Each point is reached from the start by the listed moves, each made once or not at all, plus a little noise. Is the number of moves made odd or even? Then give how often each move was made.
(in the rows, 128 means zero)

Moves:
(1): [206 118 122 109]
(2): [118 169 119 115]
(3): [136 144 184 139]
Start: [131 147 147 128]
Points:
[210 192 188 104] => odd (1, 1, 1)
[131 203 193 126] => even (0, 1, 1)
[120 192 134 113] => odd (0, 1, 0)
[199 180 131  96] => even (1, 1, 0)

Moves:
(1): [184 130 141 134 135 137 125 108 133 127 121 144]
(2): [132 173 145 137 132 148 127 159 111 146 153 129]
(3): [109 125 155 123 137 121 129 111 137 126 131 125]
(4): [116 120 135 160 147 130 131 129 126 130 112 135]
(5): [132 142 113 124 172 101 126 144 122 133 138 107]
(6): [139 103 118 102 159 177 132 133 118 163 137 129]
(7): [136 138 128 120 132 131 165 118  94 132 129 119]
(8): [133 104 135 128 120 119 147 163 136 123 142 127]
(9): [142 161 103 137 138 146 163 108 162 147 154 113]
(10): [134 123 124 131 116 108 126 116 116 174 153 133]
(11): [128 120 124 139 128 136 117 111 120 109 158 136]
(12): [117 131 117 123 134 118 133 125 136 124 117 187]
Start: [107 113 121 141 128 126 142 120 132 120 136 118]
Points:
[160 119 119 163 249 178 168  68 152 158 194 112] => odd (1, 0, 1, 1, 1, 1, 0, 0, 1, 0, 1, 0)
[191 160 125 117 220 180 175 142  68 180 175 109] => odd (1, 1, 0, 0, 1, 1, 1, 0, 0, 0, 0, 0)
[201 152 104 147 213 197 183 146 138 171 244 104] => odd (1, 1, 0, 0, 1, 1, 0, 1, 1, 0, 1, 0)
[127  88 108 118 163 186 172  98  81 139 176 119] => odd (0, 0, 0, 0, 0, 1, 1, 0, 0, 0, 1, 0)
[104 102 107 159 184  67 204 148  94 167 158 157] => even (0, 0, 0, 1, 1, 0, 1, 1, 0, 1, 0, 1)
[134  92  76 167 214 143 190 126 134 203 235 102] => odd (0, 0, 0, 1, 1, 1, 0, 1, 1, 1, 1, 0)

Moves:
(1): [163 133 121 126 138 124 139 130 118 127 138 133 123 119 137 140 134 131
 134 118 142 138 127 139 113 142 136]
(2): [119 142 119 130 138 126 138 117 133 111 136 133 120 131 124 114 138 128
 136 130 126 127 146 133 131 126 137]
(3): [132 131 149 126 132 120 143 122 113 128 119 142 122 126 132 128 123 125
 143 119 135 127 117 115 123 128 118]
(4): [127 126 128 142 126 132 131 121 128 124 136 129 120 138 119 128 114 141
 121 138 124 119 138 122 134 134 138]
(5): [127 116 128 121 143 134 129 117 115 140 148 107 145 134 155  99 123 120
 148 102 129 142 117 142 142 126 138]
(6): [144 143 144 133 134 137 116 133 117 139 133 131 104 134 105 114 121 118
 106 109 123 131 135 141 130 132 134]
(7): [131 123 138 108 116 129 157 133 113 145 117 134 112 141 126 128 129 128
 116 143  98 119 137 121 113 123 124]
(8): [120 148 125 145 139 141 124 151 139 142 127 129 138  96 134 123 104 121
 121 130 134 123 133 136 112 126 112]
(9): [132 119 119 124 139 121 134 112 152 141 144 139 114 135 128 134 116 101
 125 135 129 127 118 122 124 140 134]
(10): [115 128 130 106 124 132 122 117 145 157 127 128 132 132 105 132 119 162
 145 116 125 139 140 141 131 127 126]
(11): [117 127 120 126  99 116 125 142 137 121 169 138 129 109 132 114 127 121
 114 114 140 142 149 153 135 122 133]
(12): [139 113 134 129 147 122 125 123 125 121 146 166 152 134 122 139 121 126
 120 138 120 115 143 131 126 113 107]
(13): [130 133 134 129 126 143 131 119 132 107 128 132 148 122 126 145 120 116
 129 111 122 123 149 134 109 135 133]
(14): [120 127 123 130 141 127 133 145 124 126 124 119 130 152 132 115 133 125
 133 123 142 128 139 119 132 142 126]
(15): [120 119 126 139 135 164 131 122 128 134 124 141 123 144 151 123 136 137
 124 127 139 129 121 118 143 122 133]
(16): [116 125 123 119 148 139 128 137 117 124 125 133 109 120 128 147 108 118
 118 116 115 132 133 109 142 120 117]
(17): [124 113 145 133 133 146 118 143 126 163 139 120 139 114 121 124 140 117
 171 116 102 123 138 126 130 118 129]
(18): [118 126 106 113 126 136 133 138 148 137 136 110 127 127 123 100 139 158
 116 111 115 117 105 114 124 125 114]
(19): [131 118 122 126 131 143 134 125 121 119 117 126 117 133 126 123 122 124
 151 131 136 140 118 128 120 132 114]
(20): [131 132 126 103 129 140 128 118 137 126 170 119 143 129 134 133 148 126
 132 147 138 125 126 135 143 138  98]
(21): [117 116 139 149 135 123 145 112 107 128 118 121 127 118 113 126 137 120
 105 135 153 139 118 135 131 134 132]
(22): [125 120 130 125 131 130 128 136 127 127 126 156 144 130 121 119 117 127
 129 134 119 146 127 118 141 154 118]
(23): [124 110 157 123 142 123 114 136 130 121 130 141 123 123 124 118 135 145
 135 135 133 132 151 125 124 129 141]
(24): [125 134 135 142 148 127 138 134 139 113 140 126 113 135 137 136 128 122
 131 138 127 133 119 151 127 138 129]
Start: [134 137 127 144 138 115 139 116 131 115  97 108 103 138 125 125  92 139
 143 133 132 149 123 125 128 138 153]
Points:
[101  42 149  83 230 181 211 100 115 175 226 182  93 168 117  48  91 160
 200 102 131 194 170 112 171 171 105] => even (1, 1, 1, 1, 1, 0, 1, 0, 1, 1, 1, 1, 0, 1, 1, 1, 1, 1, 1, 1, 1, 1, 1, 0)
[108 107 179 141 204 207 151 133 124 132 171 176  76 141 123 101   7 148
 131  89 106 175 211 186 124 125 141] => even (0, 0, 0, 1, 1, 1, 1, 1, 0, 1, 1, 1, 1, 0, 1, 1, 0, 0, 1, 0, 0, 0, 1, 1)
[179 141 113 122 181 143 182 103 131 135 241 157  85 134 131  77  51  88
 132 132 135 161 173 191 116 154 122] => even (1, 1, 0, 1, 1, 1, 1, 1, 1, 0, 1, 1, 0, 0, 0, 0, 0, 0, 1, 1, 0, 0, 0, 0)
[136 132 151  95 211 131 176 144 131 151 144 119  67 188 105  33 102 195
 165  86 102 191 158 160 129 195 168] => odd (1, 1, 0, 0, 1, 1, 1, 0, 0, 1, 0, 0, 0, 1, 0, 0, 0, 1, 0, 0, 0, 1, 1, 1)
[124  48 157  98 209 159 197 112 152 154 247 149 135 158 101  73  92 146
 195 115 122 191 176 178 124 205 119] => even (1, 0, 0, 1, 1, 0, 1, 0, 1, 1, 1, 1, 1, 1, 0, 0, 1, 1, 1, 1, 1, 1, 1, 1)
[109 103 170 159 204 181 189 103 134 121 121 138  15 166  95 115  67 137
  59 123 103 141 137 111 124 164 174] => odd (0, 0, 0, 1, 0, 1, 1, 0, 1, 0, 0, 0, 1, 0, 1, 1, 0, 1, 0, 0, 1, 0, 1, 1)
